Rows are points. A path goes straight from each point to the next, and from the last back to the first. The post is the endless flat space through its rows: a point in 2 columns, a line in 3, a plane in 4, and so on, so that a path can go around it. How many times does the path go around the post? Going back the other way cancels.
(in the rows, 128 means zero)

Post (1 x 2):
[[124 135]]
Path (26 x 2):
[[ 99 134]
 [115 111]
 [ 83 111]
 [ 78 143]
 [116 199]
 [146 152]
 [174 135]
 [137  93]
 [ 98 114]
 [ 77 145]
 [ 87 204]
 [148 190]
 [167 195]
 [ 90 203]
 [ 62 139]
 [100 113]
 [131  82]
 [155 114]
 [107  96]
 [ 75 127]
 [ 73 177]
 [135 169]
 [201 149]
 [167 104]
 [130  82]
 [ 90 119]]
Times around: 2

Post (7 x 8):
[[ 41 143  92 109 122 121 167 145]
 [130 173  97 172 142 159 126  90]
 [ 68 114 147  72  96  52 119 106]
 [148 106 129 136 109 198  94 162]
 [100  56 185 117 117 146 129 157]
 [166 112 131 134 183 201  72 154]
 [117 116 130 122 130  23  87 138]]
Path (14 x 8):
[[151 107  76 151 217  80 140 117]
 [ 79  88 103 173  94 175 161 151]
 [ 76  76 151  80 164 141  70 192]
 [ 82 117 111 125 153 119 108 211]
 [135 118 142 127 149 104 108 216]
 [132 103 125 102 126  83 135 160]
 [126  94  70 194 128 184 148 138]
 [ 21  53 117 146 167 164 141 201]
 [120 169 125 172 143 166  66 170]
 [ 75 100 212  89 158 121 140 160]
 [126 129 141 169 200 181 165 107]
 [127  74 107 132 115 113 155 117]
 [120 129 125 143 117 107 169 125]
 [143 161 161  70 115 121 117 110]]
Times around: 2

Post (13 x 14):
[[135 119 180 107 165 147 169 149 123 148 112 157 144 116]
 [137 109  97 143 122 174 154 171  99 107 142 117 129 122]
 [149 121 110 120 152 188 142  93 122 103 179  95 100 159]
 [ 93 145 111 153 146 159 121 164 157  82 204  95  87 158]
 [177  89 166 146 196 162 128 116 119 132 140 146 186 100]
 [125 137 186 170 109 122 151 114 146 176  94  77 147 130]
 [200 145 177 166 113  71 170  85 148 165  91 124 159 180]
 [151  89 125 137 136 171 175 110 150 125 146 177 128  68]
 [129 147 131 108 155 165 125 146 130 171 130 176 171  80]
 [ 80 102 107 145 116 148 105 143  85  99 168 133  92 125]
 [183 133 177 129 110  76 135 121 158 134  91  75 141 129]
 [136 117 125 153 132  88 150 109 150 125  65  84 165 149]
 [ 96 134 126 131 134 116 178 134 100 128 186  75 116 132]]
Path (26 x 14):
[[128 110 184 111 125  78 178 127 117 137  25 111 128 136]
 [137 173 149  88 129 138 171  82 127 155 165  92 144  90]
 [239  45 172 174  78 206  81  37 161 104 178 173 119  97]
 [193 127 170 119 146 176 111 141 175 125 127  54 160 160]
 [159 181 116 156 122 159  99 141 231 110 119 156 202 143]
 [184  78 122 193 170 138 149  95 111  69  63 112 189 117]
 [162 108 108 106 143 138 165 113  93 101 150 125  76 146]
 [165  68 181 148 122 137 201 101  44 193 130 114 142  90]
 [170  92 149 119 126 106 170 103  77 198 108 118 212 145]
 [144 112 131  98 115 111 119 107 173  73 120 102 123 118]
 [243  76 156 132 120 161 184   7 186 143 188 171 118 119]
 [181 136 139 115 123  99 171 102 167 197 168 123 124 114]
 [137 118 142 114 177 173  99 102 155 108 123  80 181 183]
 [135 180 167  60 109 110 122 183 123  86 108 139 146 151]
 [123 122  62  89 117 122 174 169  79  64 115 149 116  80]
 [ 98 135 109 117 127 103 218 133  47 161 145 119 109 163]
 [151 127  77 142 141 186 129 128 145 195 104 165 155 144]
 [135 131 149 117 172 152 133 139 184 104 143 119 185 153]
 [226 124 142 165  70 164 152  86 131 113 115 158 149 148]
 [174 100 195 153  94 129 228 107  78 155 141 164 102 100]
 [184 100 178 158 202 195 134 121 173 128 144 173  93 109]
 [180  78 160 165 134 152 197  94 149 126 202 176 101 132]
 [ 87 177 125 133 166  99 128 182 223 102 114  18 181 201]
 [163 129 143 147 186  96 124  72 146  55 190 148 172 113]
 [122 150  89 115 186 144 155 125 101 134 135 144 147 134]
 [162 126 136 154 164 125 110 155 162 127 131 142  92  96]]
Times around: 3
